Each row is a point. The window is the flat piece filled in between its corners: a triangle in 3 columns, a solid with four corners in 4, and so on. A path goes straight from each point to the next, and from the last back to the first. List the points from which the path goes on through the window.

Window (3 x 3)
[[-28  26  -5]
 [ 23 -29 -17]
 [ 26 -12  16]]
Path:
(1): [ 18 -25  25]
(2): [ 18 -60  -9]
(3): [ 38 -16 -11]
(4): [ 23 -13 -26]
(5): [ -7 -50 -18]
(6): [  6 -31  20]
(7): [32 -9 -2]
(8): [ 43 -12 -20]
(9): [ 24 -53 -11]
(10): [ 18 -45  12]
(11): [ 41  -9 -17]
(12): [ 13   7 -25]
(13): [ -2 -19  -1]
(14): [ 12 -30 -13]
(15): [ 44 -17 -21]
(16): [ 30  -2 -29]
Through the window after points: 6, 12, 14, 16

Window (4 x 4)
[[ -5 -17 -12 -16]
 [ 18 -14  17   7]
 [-31  27 -20 -15]
 [ 37 -25   1  27]]
Path:
(1): [ 34   3  -9 -17]
(2): [ 11 -10  12  21]
(3): [ -3 -24  -7  14]
(4): [  7  19 -24 -24]
(5): [ 15   6   8 -20]
(6): [ 20 -20  10  29]
(7): [-33  -7 -16 -11]
(8): [ -4  -4   2 -26]
(9): [ 16   9 -36 -14]
(10): [ -7 -15  -3   4]
(11): [ -7 -18  18   9]
(12): [27 -3  2 14]
(13): [  8  30 -15 -24]
(14): [-60  15 -14 -11]
(15): [-43  -4  -3 -11]
(16): [  2  22 -18 -22]
Through the window after points: none

Window (6 x 6)
[[ 24  -1   4 -16 -17  24]
 [ 36  22   1 -31 -35  -9]
 [  9  23 -35 -10  17  19]
 [-12 -20 -20   0  17  -1]
 [ 36  17  -2  -6  12   2]
 [-60 -15   1  -1  50  12]]
Path:
(1): [11 24  1  7  5 12]
(2): [  1   4 -25  10 -12  12]
(3): [ 11 -12   5 -35  21 -17]
(4): [ 31   2 -15 -54   2  -4]
(5): [ 12  -1  12  11 -21  36]
(6): [ 35  15  -9  -3 -17  11]
(7): [ 29   5 -13 -42 -10   3]
(8): [-11 -53 -12 -40  22 -15]
(9): [-26  36 -10  18  19  35]
(10): [-30  -6 -29  47  29   4]
(11): [-44 -13  20 -48  40  14]
(12): [ 15   2 -17 -29   1 -11]
Through the window after points: 2, 4, 10

Window (8 x 8)
[[-18 -27 -15   5  40 -60   4  11]
 [-17   4   3   2   2   8 -11  -5]
 [  0  10  15  24  -5   8  -6   7]
 [ 16  -4   4  -7  -1  -1 -32   6]
 [ 11   0   5   8  -5  19   7  -6]
 [  1  17  -1   0  17  -5  -4   5]
 [ -1   4  27   0   2  14   5   7]
 [  5  10  15   0 -10  -6  -5 -10]]
Path:
(1): [ -2   9  13   3  21   7  -7 -10]
(2): [  7  -4   7   9   6  -6 -12  -8]
(3): [ -1  15   1  -3 -10   0  -7  15]
(4): [ -7  15   6   6 -18  -5  -2  15]
(5): [ 7  1 18  7  6  7 -8 -5]
(6): [  7  -2   8  -7  14   5  -9 -11]
(7): [ -6   4   1   4 -11 -17 -20  22]
(8): [ 3 10  6  5 -7 -1 -3 18]
(9): [ -7  -7  15   7  16  -4 -18 -13]
(10): [  3   5   7   6   5   1  -7 -10]
(11): [  7   1   4  -5 -15  13   9  19]
(12): [ -6  -1   5  -2   1 -19  -1  11]
(13): [  0   2   8  10  19  -5 -22  -5]
(14): [-17  -8   7  15  44 -23 -11  -1]
(15): [ -5  -9  -3   0  13 -25   5   9]
(16): [ -5   5  -2   9 -13 -18   9  11]
Through the window after points: 4, 10, 14

Window (9 x 9)
[[-17   3  20  -8  -1   5   1  20  21]
 [ -2   2  -7  10 -38  20   3   5  30]
 [-23  20  -9  31 -15  17  10  28   7]
 [ 12 -18  11  13  12 -46 -18 -18 -24]
 [-24   3 -19 -60  38  29  -5  13  -1]
 [ 10  23   3   7   3   8  13  -7  10]
 [-11  34  -7 -58   8  16   1  16 -21]
 [ 31 -22  -3 -12  10 -36  13   2  -5]
 [ 35 -22  12   3  11 -10 -11   7 -16]]
Path:
(1): [ 18  27 -13   0   8  19 -10   1  18]
(2): [ -2  -1  15  -1   2 -13  23  -3  -6]
(3): [-10 -12   2 -16   0  31  23  -7  10]
(4): [ 11  41  -2  -8  -2 -19 -17  16  -7]
(5): [  3   6 -19   3  31   5 -15  17  36]
(6): [ -1  -1   2  -9 -39   8  16  -2 -14]
(7): [-10 -23  12 -14   5  -9  39 -22  -4]
(8): [  5  18  -9 -12  -7   7  -7  20   3]
Through the window after points: 1, 3, 7

Window (12 x 12)
[[  7  -5 -12 -21  -1 -48  14 -34   2  11 -33 -13]
 [ 23 -10  -8  -4 -15   7   4  -2 -24   7  25  -5]
 [ 11  15 -10 -22  -2  -5 -23 -34  10 -38 -44 -12]
 [ -2  22  51 -32   2 -26 -15  17   3 -37 -13  20]
 [-27 -26 -55  39  -5  -4 -12  16  10  -6  -2  47]
 [-33 -12 -36  23 -53 -36 -13   9  -6 -15 -19 -26]
 [ -2 -43   9  59  18  -7  33  25  24 -30  26  18]
 [  9 -56  39 -28  25 -39  -6 -11  -4 -19 -23   1]
 [ 23 -24  10 -52 -26 -25 -20 -51   0  -8  28  27]
 [ -5   0 -15  32  -5   6 -21  -1  29  14   5 -27]
 [-24 -58 -36  -7  -3  -9  31  12  13  -2  31   8]
 [  8 -14  -8 -16 -41 -11   5  -3  15   9 -40   2]]
Path:
(1): [ 19 -23 -43   5 -15  -9 -22  60   3 -32  15 -10]
(2): [-24 -29  25  24  -2 -13  21 -28  16  -2  -6  17]
(3): [-24 -35  -9  12 -16  -5   9  -5 -13   0  -9   4]
(4): [ 26  -8 -37  -3  -7 -26  -8  -3  31  -9   9  -1]
(5): [ 20 -21 -13   4 -14 -27  -4  26  34  17  -6  -1]
(6): [-54   4 -13  42  -8  16 -13 -45 -24 -48   1 -24]
(7): [-29 -15  26  -9   4   0  -3  -8 -15  -9 -11   6]
(8): [ 18 -32 -19   8  -4 -22   2   4   8  -9   6  10]
Through the window after points: 5, 7
